Each wall is flat, endless, passes through zero and stands at right angles to its row. A trip goes straight from one point to another. Which walls does it cross, in order?

Walls:
(1): [32 -6 26]
(2): [68 11 -2]
(3): [-40  25  73]
(4): [ 95   8 -24]
Trips:
[-76  16  23] to [-59  25 -11] => none
[-82  37   4] to [ 44 -14 -26] => 3, 4, 2, 1
[  8  -2 -55] to [-31  43  22] => 2, 4, 3
[-14 -31  38] to [  3 -14 -41] => 3, 1, 4, 2
[-81 -64  38] to [ -9 -37 -17] => 3
[-10 -36 -30] to [ 41 -43 -18] => 4, 2, 1
[  1 -31   8] to [-13  -1  49] => 3
[-87  -7 -11] to [-36 -13  35] => none
[-21  68  33] to [-26  -6 -37] => 3
[-50  18  29] to [  2 -39  61] => 1
[39 32 16] to [-24   9  54] => 4, 2

Walls:
(1): [58 43  7 -6  4 36]
(2): [ 48  -5 -46   7  -8  -4]
(3): [-46  44  30  -9   3 -13]
Trips:
[ -7  -5  17 -27  -3 -71] to [ 31 -82  31   6 -59  61] => 3, 2, 1
[-28   4 -15 -48  -9 -59] to [-32   7  47  10  56 -23] => none
[ 59  -7  25 -24  -9   9] to [-49  -9  -2 -15  15  41] => 2, 3, 1
[ 40 -22  21 -44  32 -18] to [-37  -5 -62 -52 -11 -26] => 1, 3
[ 21  -9  75 -29  46 -21] to [ 12 -65 -54  12  47  10] => 3, 1, 2
[ 42  14  12   7 -11 -16] to [-18 -27 -63 -24 -37   1] => 1
[  6 -15  22  46 -50 -24] to [  9 -21  12  30 -38  28] => 1
[ 68 -15  95  61 -22  38] to [  1  64  48 -19 -30  -5] => 3

Walls:
(1): [ 56  -2 -71   5 -39   0 -37 -16  72 -35 -65]
(2): [ 23  26  42  35  19 -11  18  23  26  56  23]
(3): [  1  21  36  35  51   2 -19  67   2  14  16]
(4): [  1 -24 -43 -65  -8   6 -19 -10  41 -71 -22]
Trips:
[-25  62  38  28   9  25 -43  -4 -65 -50 -41] to [-28  15  11 -16 -26  15   8  33  27  48  63] => 2
[ 10 -27  35  28 -30  10   6  -1   3   4  35] to [ 16  13  41 -13  78   7 -57 -95 -37 -50 -28] => 3, 2, 4
[ -3 -49 -10 -90 -23 -26  -3 -19 -46   4  45] to [ 13  28  28 -11 -16 -52  27 -73   2 -65 -24] => 1

Walls:
(1): [-10  27 -13  34 -14 -21 -32  19 -24  24  -7  15 -12  48]
(2): [  8  35  30  24 -12  -6 -13  21 -16 -20  10 -10 -65  13]
(3): [-94 -13  40  -5  22 -22  16   9 -35 -10  -6 -41  -8   7]
(4): [-11   7  -2 -15  23  26  49   2 -10  63  48  18 -20 -31]
(5): [  3  74 -11 -14  13  12 -42  13   1  -7  18  -8  15  31]
(6): [-22  43  18  10  27   1 -11   9 -17 -15  19   2  18 -23]
Trips:
[ 12   8  24 -84 -12 -66  38 -57  54   4  24 -41 -30 -12] to [ 44   8  63  42  16  10  24  -3  49 -29 -66 -27  50 -35] => 4, 3, 6
[-92 -41 -33 -59 -37   0  23 -76 -36 -21  25  52  28 -19] to [ 10  45 -44 -33 -14  -5 -13  23  53 -44 -31   4  49  53] => 4, 5, 3, 1
[ 51  35  11 -38  17 -18 -37  20 -31   5 -43   7 -18  13] to [ 11  26   2  -3 -31 -32 -15  15 -78 -25  20 -20  26  34] => 3
[-25   8 -43 -23 -95   1 -40 -13  17 -26   2  13  54  31] to [-47   6  37 -29  45  16 -14  67  28  22  16  18  68  11] => 6, 3, 4, 1
[-37 -11 -25  -4  82  25 -47  -2 -45 -34 -41 -23 -27  21] to [ 20  10  29  31  25  -4  -3  19 -15  13  -6   6  11  72] => none

Walls:
(1): [-30  13 -30   1 -39 -18  16  19  19 -10  19 -43  12  -9 -27 -21  28  12
 -13  -2 -26  23  31  -1]
(2): [  2  24   5 -42  37 -24  42 -66   4   1   8 -22  19  32  -9 -10  33  46
  65 -18  20  13  20   7]
(3): [ -7 -21   4  15 -36  39  30  16   5   8 -37   2  54  18 -11 -20 -12  28
 -67 -10  15  24  58  24]
(4): [  8  37  95   1  46  49  27  11  -4  13  28 -23  -6 -57 -23 -29 -16 -47
  29  22  21   3   1  -3]
(5): [ 52 -17 -15   8 -25  15  -9  31  57  27  10  -4  -8 -69   5  49  -4  14
  -6   7  18 -35  -3 -15]
Trips:
[-21 -14  11 -30 -10  13  11 -29  21  26 -44  -2  11  27  14 -33  36 -61
  18  17  38  45  -5 -32] to [ 34  -6 -21  -6  27  -4   6  -9  11   5   8 -19 -48 -13   5   7 -36 -23
   0  33  -2  -5  24  41] => 3, 5, 2
[-46 -22  -4  20  -4 -17 -13  10  14 -14   3 -10 -13  43  -4  19  12  -7
 -48   0 -16 -21  35   7] to [ -7 -24   8 -15 -42  -7  45  31  13 -16  25  -2  23 -23  34 -15 -37 -12
  11 -29 -13  15 -57 -33] => 5, 3, 4
[-16  10  16  28  -3  11  33 -17 -14  25  20 -10 -23  57  21   9  26  -2
 -40 -52  27  58 -54  29] to [ 11 -40   1 -12   1   2 -21 -28  -8  66  42  59 -36  16  32 -53  11  40
   9  17   4  19  -1   0] => 3
[ 33 -21  47 -29 -45 -24   0   5   7 -21 -20  25  23  -4 -38 -24   2 -10
 -25  13  37   0  -4  16] to [ 45  19 -24  41 -45   7   2  44   7   2 -10 -32 -75  14 -19  -7 -23 -33
   6  31 -19 -33  17   5] => 1, 3

Walls:
(1): [-18  34  -8 -40 -12 -13   2 -15   4 -40   2  33   1   3  11  22  29 -19
  20   6  50 -29  -4 -49  30 -30  25  32  10 -18  54  24   3  -2  10  -6
 -33  -6 -47   7  -8  17  47 -34   3 -17  10  18]
(2): [ 19 -13  11  16  18  18 -14 -56 -16   9  -5 -14  19  65  43 -32  -6   6
 -33  13  14  34  31 -21   0 -19  42  -1   5  15   8  19  10  -3 -13  32
  -9 -11   4  19   4  24  -8 -32 -56   8 -27  -7]
(3): [ 30 -23   5   7 -31 -11 -18   1 -30 -16  23  17 -54  -4 -32   1 -34 -66
  36  31 -17  14  13 -43  28  31 -10 -46  51  62  17   9  -4 -40 -31  30
  41  28 -28   1 -25  12  58 -27  -1  26  -2  15]
(4): [-21  14  -7 -21  16  27 -31  31 -32 -41  45 -35  -8 -71 -39 -80   0  -9
  29  -1 -72   4   3 -12 -54 -30  19 -20 -25 -33   1  18 -13 -17 -11  12
  28  16 -52 -13 -18 -59 -24  37 -39 -19  50  78]
(5): [ 29  27   7   6 -56  34   5  27   2 -11 -36  50  66  32  25  -2 -35  36
  25 -36 -13  39  35 -12 -24 -34  16 -88 -60 -17 -12  40  -3  52  31  11
  27  74  -4 -17 -28  44 -15 -18  -2  15  -5  20]
(6): [-20  40  17 -43  24 -37 -52  -2  33   4 -15 -50  19 -10  35 -41 -46 -30
   4 -41 -41   8 -34  50 -71  15 -11  19   1 -22  56  -6  -3 -19 -13  17
 -21  11 -32  14  31  18 -82 -25  44  15  43  13]
(7): [  9 -15 -19 -17 -74 -20 -24  -1   5 -11   0  48  49 -12 -37 -35 -17  11
   8 -18 -25  -8  -9  -6  34 -34  19   7 -17   1  21  43 -10  38  18  37
 -29  54   0   9   2 -44 -22 -44  18   7  10  33]
(8): [-46  43  35 -23  22 -10  -6  10 -15  12 -63   5 -43   9  37 -33 -17 -18
   4  31  42  16 -22  32   2 -40  27   9   8  40  -6   3  18 -36 -26 -43
   0  61 -20 -34 -18  45 -16  -7   3  12 -27 -23]
(9): [ 20  -8   5  50   3   0  -3  -9 -80  -1   6  -1 -16 -32  30 -26  17 -29
  28 -39  -7  -6   3  73  -8 -14   3 -47 -42  22 -25  48  -9 -69  18 -30
  36 -24  21  59  26   4 -40  14  -8 -27  27   2]
(10): [-15  23   1  27 -20 -27  -2  -5 -33 -23  19 -46  10  14 -23   2  52  57
 -13 -34 -30  -9 -28  17 -71  23  13 -10   6 -20  55 -10  33 -18  66  -5
  18  77   0  26 -20  31  -5  26  46  23   5  35]
Trips:
[ 10  37  21 -67  21   8  24  -8  29   7 -10  50  27  10 -87  -4  34 -42
  -1 -25 -54  -2 -27   8  -6 -19  59  18   7  17 -68  -8  45 -17  -3 -29
   7  -2  28  24  29  -1 -69  14 -56  22  14  16] to [ 11  35  42  41  50   6 -34   0 -15  60 -12   9 -12 -47   1  13  -4   6
 -54 -24  -3  35 -24 -24  47  12 -29  24  25   1  10 -32 -10 -23 -16 -26
  22  32  21 -31  16  30   1 -19  48  26 -77  19] => 7, 4, 9, 10, 3
[ 54  -4 -60  -4  53  21  31 -21 -17 -12 -15  16  42 -50 -13  24  34 -25
 -35  29  13  -2 -48  -5  13  27 -19 -41  15  17 -52  -3 -38 -13  26  13
  19 -18  12  40   6 -22 -19  79  -9  49  67  19] to [ 30 -20 -29 -14 -70  36 -28  -8  55 -44 -41   2 -46   0   5  -3   6 -20
  -6 -20 -32   4 -26  50 -13  44  24 -45  11  47  12  -1  45  -3 -29  14
  -4  -8  16  15 -10  -6 -29 -36  10 -11  38  -9] => 3, 6, 7, 5, 10, 4
[-43   0 -49  -6  39   2  -6   6   0  38 -72  35 -53   5 -17 -37 -35  45
  -6 -22  -9  32  23   0  -9 -67 -35 -49 -56 -11   0 -95  28  36 -48 -13
 -11 -26  -6  23 -70  -5 -12  -7   8  -3  29  16] to [ -6  33 -12  -8 -23 -19 -31  12   9   7  25 -10  32 -38  12  54 -43 -20
  42  28 -45   8  33  35  11  -3  10  50   3  15  44   4  13  13  17  14
  22   9  32 -17  47  -2  40  43  23  16  46  -9] => 7, 8, 3, 10, 5, 1
